Each row is a point. Any point is a mix of the corners, with weights that add up to 1. It lies inside the corners' shape when no weight is negative. Is each point inside? If not, which corners have a negative weight?
In the rows, 128 means zero.

Corners:
(1): [139 120]
(2): [108 173]
(3): [124  27]
Points:
[111 193] -> outside (3)
[129  70] -> inside
[124  35] -> inside
[134 119] -> inside
[111 161] -> inside
[136  72] -> outside (2)
[106 158] -> outside (1)

Corners:
(1): [129  97 213 162 134  79]
(2): [  7 162 154 194 116  83]
(3): [115 120 158 139 138 211]
(4): [154 158 166 135 135 142]
(5): [ 91 137 181  21 134 137]
(6): [184 159 118 117 227 139]
(7): [162 109 160  80 133  96]
Points:
[170 106 162  74 151 121] -> outside (2, 4)
[123 152 161 174 142 151] -> outside (5, 7)
[107 136 161  98 153 127] -> outside (4)
[145 128 166  69 153 135] -> outside (2)
[111 151 152 110 147 130] -> outside (1)
[ 82 145 179 154 112 147] -> outside (6, 7)

Corners:
(1): [164  45  48  92  74 115 207 113  73]
(2): [104 141 179 124 179 112 108  82  78]
(3): [152 106 195 180  67 139 167 155 117]
(4): [ 61 197 168 160 193  51  81  78 176]
(5): [172 141  69 158 110 111 118  41 177]
(6): [139  86 125  87  99 153 116 104 133]
(7): [ 65 103 199 102 120  68 118  41  96]
(8): [ 61 109 185  75 183 215 178  74 178]
(9): [109 202 144  89 109 249 115 177 113]
(10): [158  82  87 217  55 190 120 123 166]
Points:
[122 100 135 113 130 101 136  72 129] -> outside (9, 10)
[110 146 144 141 130 176 106 103 146] -> outside (1, 3)
[112 109 153 109 120 138 136 108 105] -> outside (5)
[101  98 129 107 163 108 131  49 137] -> outside (3, 9)
[100 119 116 102 139 143 144  80 152] -> outside (2, 3)

Corners:
(1): [161 130  53  49  74 110  51  89 164  69 141 225 153  77]
(2): [ 85 183 128  99 179  58 138 171 131  43 182 107 106 126]
(3): [101 148 166 191 144 120  59 176  98 118 125 120  90 183]
(4): [ 49 157 136 172 182  99  32 104  85 178 175 215 103 219]
(5): [125  25  93  98 123 143  57 121 115 212  92 214 147 178]
(6): [147 169 215  86 111 127 151 110  57 101 161 121  57 126]
(7): [ 87 148  88 130 119 135 169 150 114  89 107  93 201 207]
(8): [157 109 103 118 203  13  35  65 116  98 178 106 162 194]
(9): [105 164 123  52 122 139 166 100 168  80  92  65 144 189]
(10): [130  84  69  52 104  76 150 100 133  79 127 109 154  48]
(11): [ 87  37 153 132 184 157 166  38 220 122  94 181 129  39]
(12): [117 135 115 106  84 148 186 193 115 117 187  94  53  62]
(13): [130  84 208  72  84 150  56 120 216 188  93 127 175 163]
(14): [ 85 114  68  47  90 163  53 195 142  86 142 112 188 121]
(15): [122 137 201 141 173 124 189 134  89 127 110  12 124  65]
Points:
[121  98 130  91 122 132  96 119 168 118 121 143 142 140] -> outside (4, 10, 15)
[131 120 157 109 142  85  99 103 135 118 150 121 120  96] -> outside (5, 7, 9, 14)
[121 117 146  93 121 129 107 129 119 126 131 126 128 135] -> inside
[111 109 122  93 119 120  86 126 150 124 129 146 148 152] -> outside (15)
[105 137 130 100 117 133 134 133 136 100 129 116 131 124] -> outside (5, 8)

Corners:
(1): [124 135 109  90 147 117 174 120 132 151  99 136 123 127 116 187 169 152
 103 114]
(2): [242  98  85 169 123 133 126 156 134  45  85 129 129 111  59 114 124 135
 144 126]
(3): [116 116 165 160 112 100 131 126 121 144 104 116 151 129 123 104 132  80
 120 182]
(4): [117 167 116 162 209 114 141  91 120 119 122 117 168  92 181 100 155 122
 104 130]
(5): [ 87 137 109 112 140 138 146  69 144 147 106 192 147 133 124 139 185 151
 132 135]
(6): [128 106 111 110 115 125 148 140 155 123 110 122  88 147 109 173 125 142
 136 139]
(7): [118 122  98 108 128 144 112 152 145 130 133 127 137 136  92 135 111 106
 103 141]
(8): [ 92 145 110 109 134 144 125  91 127 130 104 109 136  73 158 157 153 125
 110 125]
(9): [128 162 159 116 242 119  59 147 132 138 132 111 104 109 140 122 109 103
 114 132]
(10): [122 121 111 164 110 144 149 139 136 113  80 115 155 124 107 110 119 134
 126 126]
(11): [176 128 105 140 142 151 134 150 114 160 127 118 145 141 110 122 118  90
 134 141]
(12): [106 149 104 105 131 156 175  91 126 143  99 130 152 108 123 100 128 154
 105 130]
(13): [ 87 136 114 110 142 164 142 120 123 129  99 132 141  98 163 116 143 138
  99 152]
(14): [142 142 205 137 107 111   7 154 171  88 147 131  96 138 138 122 214 124
 140 167]
(15): [105 107 107 100 103 126 154 156 158 154  81 117 125 159  93  94 107  72
 124 162]
(16): [101 109  88 118 107 133 133 147 132 124 105 124 129 117  96  95 137 135
 138 152]
(17): [ 88 100 174 110 120 126 138 139 137 157 137 104 129 117 151 131 115  62
 129 125]
(18): [145  44  98 100 126 128 130 120 138 149 104 139 130 160  92 136 140 111
 114 128]
(19): [ 89 147 163 147 122  96 126  95 104 137  97 168 105 167 166 108 163 147
 118 131]
(20): [152 140 123 143 129 133 122 168 145 171 134 137  95 119 144 126 106 101
 110 139]
(21): [113  95 147 162 113 116 130 131 153 143 137 140  51 151 101 159 177  91
 131 133]
Points:
[121 123 117 129 127 128 130 129 131 129 108 132 128 128 118 117 140 123
 125 141] -> inside
[129 136 126 139 121 128 126 127 140 126 109 138 120 131 127 134 152 124
 124 143] -> outside (9, 12, 16, 17, 18)
[132 123 127 138 139 131 121 136 133 126 116 132 124 126 125 126 140 121
 121 139] -> outside (8, 12, 15)
[128 128 127 126 129 128 126 137 141 136 113 130 119 129 124 133 143 120
 120 139] -> inside
[129 118 122 128 131 127 127 129 137 124 108 127 127 130 113 124 142 115
 122 140] -> outside (20)
[121 121 124 123 125 134 130 131 137 135 110 129 124 128 118 131 139 118
 121 138] -> outside (4)
[120 112 111 121 135 122 173 112 126 137  86 130 153 140 106 109 121 123
 129 134] -> outside (7, 8, 13, 14, 20, 21)
[124 131 114 125 138 132 140 136 127 145 120 143 113 128 117 130 123 123
 118 137] -> outside (4, 8, 10, 14, 15, 18)
[131 127 124 132 138 128 129 131 135 136 118 129 121 129 122 134 147 116
 121 136] -> inside

Corners:
(1): [172 108 106 137 195 106 125  92  95 148 163 249 192 144 208 136 155 142
 104 126]
(2): [ 79 154 134 124 121 138  85 139 158  98 138 144 118 140  75 137 126 143
 134 186]
(3): [132 122 126 138 100 142  94  93 155  98 137 160 121 118 144  99  78 139
 125 144]
(4): [122  98 117 101 110 152  75  92 153 147 142 103 103  63  85 139  90  98
 113 146]
(5): [125 165 130 102 110 179 145 140 141  99  78 133  77 120 141 148 118 144
 133 212]
(6): [128 138 119 135 160 154 164 156 155  88 117 162  87 152 133 169 132 104
  92  93]
(7): [201  49 120 171 153 128 146 103 125 154 167 135 169 142 168 140 186 168
 185  74]
(8): [164 114  86 112 155  92 144 109 132 207 184 143 201 147 208 107 164 139
 164 114]
(9): [153  71  68  86 239 134 171 194  70 164 189 123 142 190 189 176  90 134
 148 132]
(10): [ 64 178 151 137  98 166 114 131 131 112  89 119  75  40 103  93 111 154
  74 197]
(11): [143  85 117 199 110  74 117  65 133 182 127 145 104 149 151  83 142 133
 144 142]
(12): [140 129  31 109 168 107 173 117 156 121 147 160  81 136  80 149 124 132
 143 100]
(13): [146 156 101  81 186 158 156 181 176  69 111 174  42 124  81 117 146 127
  76 155]
(14): [132 157 150  97 167 132 175 135 132  66 171  85  92  95 161 168 155 121
 138 162]
(15): [ 80 146 163 148  82  83  55  74 110 163 101 173 118 127 130  63 119 154
 144 150]
(16): [162 198  87 129 178 118 145 127 107  85 162 131 114 127 135 128 165 103
  87  90]
(17): [ 95 156 112  70  94 139 161 150 120  77 106 126 138 118 119 109 118 122
 101 164]
(18): [150 106 196 186  90  57  95  99 116 169 103 185 163  93 111  83 110 195
 146 162]
(19): [130 119 110  95 134 133 138 159 165  80 111  83  99 106 148 150 139 149
  90 141]
(20): [115 122 129 156  47  89  71 117 108 154 137 168 135  96 169  89 140 142
 193 189]
(21): [123 122 130 212 117  88  70 123 132  86  64 154 129  91 124  43 134 139
 192 135]
Points:
[120 141 104  99 148 137 128 126 140 115 136 122 104 112 128 126 120 123
 113 156] -> outside (6, 7, 18, 20)
[128 130 115 135 133 120 128 125 137 118 129 143 109 121 137 122 128 129
 125 151] -> outside (7, 15)
[101 145 130 122 112 131 114 118 127 121 120 139 101 109 123 128 105 137
 115 170] -> outside (7, 8, 13, 21)
[118 127 140 132 104 117 101 108 133 131 127 147 146 101 139 113 127 154
 147 168] -> outside (6, 9, 11, 13, 16)
